Each row of a before or after table is a point. One or more steps were done to the points. Then noise was added and the rows were shuffled. The steps act on how far a point lies along the listed directions, d1 being the first. Write out the steps. A step turns or swaps two directions, mirrors them in a line or flattens them onto one, adds a multiple of one to another, or multiplies one. Angles are multiples of 10 degrees, from the lower direction toward the higher: turns from -170 to 170, lines from 10 to 170 but not 90. Use the fewest steps. Two steps may share a direction if one is a turn and the other turns, adds or multiplies; they go together, in the order done. Otherwise the lowest direction goes first.

Directions:
(1): [ 19 -59   9]
(2): [-47  -9  40]
(3): [-36 -19 -47]
Before (11 x 3)
[[ -3 -50  16]
 [ 33 -22  -6]
 [-42  10 -13]
 [ 13  30  62]
 [ 26  32 -53]
 [ 45  25 -48]
 [ -6 -86  -1]
 [ 19 -17 -60]
 [ 76 -29  37]
 [ 21 -45  23]
 [ 71  46 -15]]
After (11 x 3)
[[ 32  -3  -3]
 [ 75 -33  31]
 [ 45  16 -49]
 [  5 -13  27]
 [  0 -13  32]
 [ 27 -16  34]
 [-44  18 -11]
 [  9 -20  40]
 [ 65   5 -32]
 [ 24  10 -49]
 [ 27  20 -60]]
Steps: flatten d1 and d3 onto the line at 130 degrees

Directions:
(1): [-34  10  23 -14 -46 -61]
(2): [ 17  -4 -70   6 -51   1]
(3): [  5 -25  28 -53 -39  45]
Before (10 x 6)
[[  7 -34  -5 -23 -25  25]
 [ 13  -2  -9  12  40  35]
 [  2  -3   5  11  56  15]
 [-23   1  35  -1   0 -22]
 [ -4   4   8  14  53  14]
 [ 19   4 -31  12 -16  24]
 [  9   2  12  28  60  20]
 [ -2   4   9 -27 -11   7]
 [ 34   6 -52  33  30  21]
 [-26  14   5  21  11 -21]]
After (10 x 6)
[[-16  13  18  28  49   7]
 [ -2 -26 -31 -22 -66 -15]
 [-32   9  74  13  61 -22]
 [-10  13  16 -18  -6 -16]
 [-14  -8  80 -13  81  36]
 [ -9 -14  77 -23  77  37]
 [ 55 -16 -81  -5 -34  62]
 [  5 -12  31 -24  21  47]
 [ 29  -3 -82   2 -73  24]
 [ -5 -12  94 -11  83  49]]
Steps: turn d1 and d3 by -60 degrees; multiply d2 by 3

Directions:
(1): [ 24 -18  32 -54 -41  -9 -55  18 -10 -32  46]
(2): [-18 -31   3  18   0 -95 -13 -13 -42   3 -18]
(3): [ 14 -41 -13 -18  19  29 -28  58 -35  45 -46]
(4): [ 21  38  65  59  21   3 -51   7   3  21   0]
(5): [  1 -53  19  56 -43  43  16 -13 -36 -37  -7]
(6): [-20  14 -26  34 -42 -21  -9  74  43 -28 -17]
Before (12 x 11)
[[ 12 -22  20   4  -6  -1 -19  -2 -37  20  20]
 [-22  -5  -8  54 -18 -48  18   3   2 -23 -20]
 [ 19  29  15  -5  16  36 -15  -5   3  30 -15]
 [ -4  -9  15  -4  17 -66 -24 -18 -19  10   3]
 [ 10 -17  20  28   9  12 -29  -9  -8  10   9]
 [ 14 -21   8 -17  15 -10  14 -62   4  -3  33]
 [-12   8  16 -13  23 -34   6 -13  -3  16  -6]
 [ 11  11 -15  14  23  19   9  22   0  39 -38]
 [ -4  -8  38  63   7 -43 -17 -11 -48 -15  -3]
 [-30  32 -18  92  15 -29  19  16  10  19 -52]
 [ 11  -5  15   5  11  -6  24 -67 -19   4   9]
 [  8  24  11 -32  -3 -20  -5   0  16 -13  23]]
After (12 x 11)
[[ 11 -36   8 -16  20 -27   7 -57 -12   9  20]
 [  9  -7   7  -9  28 -25  14 -56 -26  24  -6]
 [ -7 -31  27   9   0  -2   4  -6 -30   3 -17]
 [  8 -12  22  -6 -24 -17  -5  -4 -14 -31  15]
 [-21  14 -16  95   9  -7  16  31  -4  23 -62]
 [  3  14  15  21  51 -43 -33  28 -35  38 -25]
 [ 11   3   9 -19  15   1 -22   9 -17  42  24]
 [-16  -4 -23  29   8 -51   2  35  -2  14 -40]
 [ 16  27  26  15  -5  42  -5 -24   3   4   0]
 [ 15   9  -5  31  -3  51  22   6   3  12 -24]
 [ 12   4   9   7  28   2 -30  -3   9  25  10]
 [  9 -44  15   2   6 -22 -33   9 -44  16 -16]]
Steps: mirror d1 and d5 in the line at 170 degrees; turn d2 and d3 by 50 degrees
